Every row gives one point. Each table stands for the endless flat space through its points: a line for two points, a plane for three, and so on. Write the one point that lies in both, or say that there is none.
(in the rows, 128 means zero)

First, 2 rows:
[[137 101  95]
 [147 121 125]]
Second:
[[137 113 115]
 [155 113 109]]
They share: [143 113 113]

First:
[[110 138 144 143 141  96]
 [104 142 143 137 142  90]]
Second (3 x 6):
[[110 131 141 142 139  95]
 [ 83 101 145 116 137  90]
 [ 98 125 133 128 137  81]]
They share: [116 134 145 149 140 102]

First:
[[ 93 108 125 114 148 121 100  90 140]
 [113 103 142  85 143 125 127 128 139]
 [127 119 150  71 141 117 139 142 129]
 [ 68 111 112 150 151 110  68  46 145]]
Second (5 x 9):
[[ 92 123 119  72 129 135 100  89 144]
 [ 79  97 136 110 176 125 116  76 128]
 [ 85 129 114  42 130 149  92  80 152]
 [ 92 106  98 121 106 113 105  65 181]
 [ 77  97 128 112 166 131 126  77 130]]
They share: no point

First (3 x 12):
[[114 113 121 128 129 155 117  83 152 152 135 146]
 [154 153 141 143 104 160 147 118 157 152 125 131]
 [156 146 127 122 102 146 114 116 131 152 141 158]]
Second (4 x 12):
[[156 158 143 133 147 126 120 134 162 126 157 138]
 [124  99  93 124  94 169 130 106 109 181 149 152]
 [146 147 133 120 125 137 109 103 144 138 135 150]
 [128 107 103 122  80 173 120  92 115 181 135 164]]
They share: [142 135 125 124 111 149 115 105 138 152 139 154]

First (5 x 18):
[[118 142 130 130 106 105 165 159 119 127 121  97 144 113 153  92 163 141]
 [ 78 135 117 130 128  91 129 138 163 162  76  93 172 145 136 118 126  77]
 [116 135 131 115 108  79 128 147 119 172 105  93 144 156 122 115 177  98]
 [ 82 122 127 132 137  94 139 135 152 157  88  88 162 152 126 120 145  73]
 [ 93 123 144 146 124 116 166 135 132 128 114 100 137 136 136 121 157 104]]
Second:
[[ 68 122 153 160  98 125 149 129 131 123 118  85 145 136 160 116 141 136]
 [ 57 120 125 174  77 140 140 121 147 151 109  92 151 118 149 101 124 142]
 [115 146 148 111 123  81 133 155 134 136  91 104 119 151 144 137 151  94]
 [ 91 138 124 139 106 109  99 155 156 162  79 100 105 136 129 128 117 109]]
They share: no point

First, 7 rows:
[[106 101 134 121 115 122 124 124 138 175 136  70 106  98 104 122 106 117
  120 129 178  84 139 126]
 [118 144 162  87 119 155  80 195 154  97 158 142 133 169 191 199 105 186
  119 133 117 143  50 161]
 [103 120 144 110 128 121 106 153 129 156 132 101 100 122 135 157 102 142
  113 150 165 111 108 135]
 [112 101 144 123  99 153 143 127 156 173 150  88 125 113 108 145 115 124
  118 129 160  71 157 133]
 [101 133 147 122 129 131 119 145 111 176 111  86 102 129 144 148 125 120
  104 177 169  95 120 132]
 [108 121 142 101 121 129  92 174 141 124 152 112 121 142 154 162 104 147
  131 135 138 125  79 134]
 [127 118 137 119  95 159 132 116 153 162 141  49 150 119 135 100 140 104
  123 106 155  68 126 139]]
Second, 2 rows:
[[102 123 147 121 127 129 104 149 135 155 142 104 121 132 136 165 105 142
  111 139 150  93 106 151]
 [114 117 139 107 113 137 112 161 141 151 134  90 117 118 126 157  97 152
  115 129 152 105 116 139]]
They share: no point

First:
[[162 102 143 127 109 117 132 137 142  87 104 131 105 144 112  87 134  95
  109 128 117  98 122 122]
 [142 122 119 127 121 141 160 161 166  83  92 159 125 132  84  99 166 119
   85 112 105  98 118  98]
 [122 133 118 136 139 121 152 148 166 102  93 191 131 137  85 101 163 129
   59  86  91 125 114  78]
 [110 139 127 153 137  98 136 104 149 123 115 165 108 169 111 103 131 137
   99 113  92 121  94 111]]
Second, 4 rows:
[[119 100 122 135 123 118 150 135 157 105  96 161 111 148 100 103 123 121
  107 120 103 112 121 106]
 [138 154 140 144 131 128 148 129 147 106 112 149 124 148  92  89 176 139
   87 111 108 102 102 121]
 [135 116  90 131 111 110 138 115 173  89  88 161  87 136 112 107 123  89
  103 144  95  84  97  98]
 [135 120 124 136 124 116 143 140 157  93 106 155 113 157 105 104 139 117
   98 114  97 111 107 102]]
They share: [132 126 126 138 125 120 146 133 155 100 104 155 114 150 100  99 146 123
  97 117 102 106 108 109]

First:
[[129 121 113 154 159 171 158 122 103 140 129 160 178 104 173 116 140  92
  136 144 153 138 136  97]
 [128 116 107 133 140 179 154 134 128 129 155 129 165 142 182 120 153 110
  117 157 171 115 117  93]
 [147 117 139 115 153 143 131 129 112 155 132 155 135 108 145 135 129 127
  112 168 115 146 155 124]
 [132 124 123 165 158 147 166 112  94 141 121 191 173  84 152 144 127  90
  129 133 117 149 153 123]]
Second:
[[137  95 125 124 107  89 136 113  71 174  77 147 153  82 167 195 171  95
  183 133  99 124 150  87]
 [108  97  99 133 133 135 123 145  61 155 131 206 135  87 182 113 131 105
  123 171 123 139 106  93]
 [113 129 125 151 135 134 123 123  67 118 110 172 166  93 180 145  96  66
  122 167 136 136 130 112]
 [122 109 114 140 141 145 136 143  89 151 134 181 151  96 161 120 143 105
  120 159 120 133 123 110]
 [156 119 149 116 144 132 158  95 110 157 111 135 163 119 172 176 138 115
  161 144 143 132 178  91]
 [139 100 100 134 133 131 143 117 103 155 103 144 137  87 148 161 160 108
  135 136 101 152 138 115]]
They share: [137 119 125 136 152 155 148 125 110 144 134 159 156 109 158 132 135 110
 120 154 132 139 144 114]
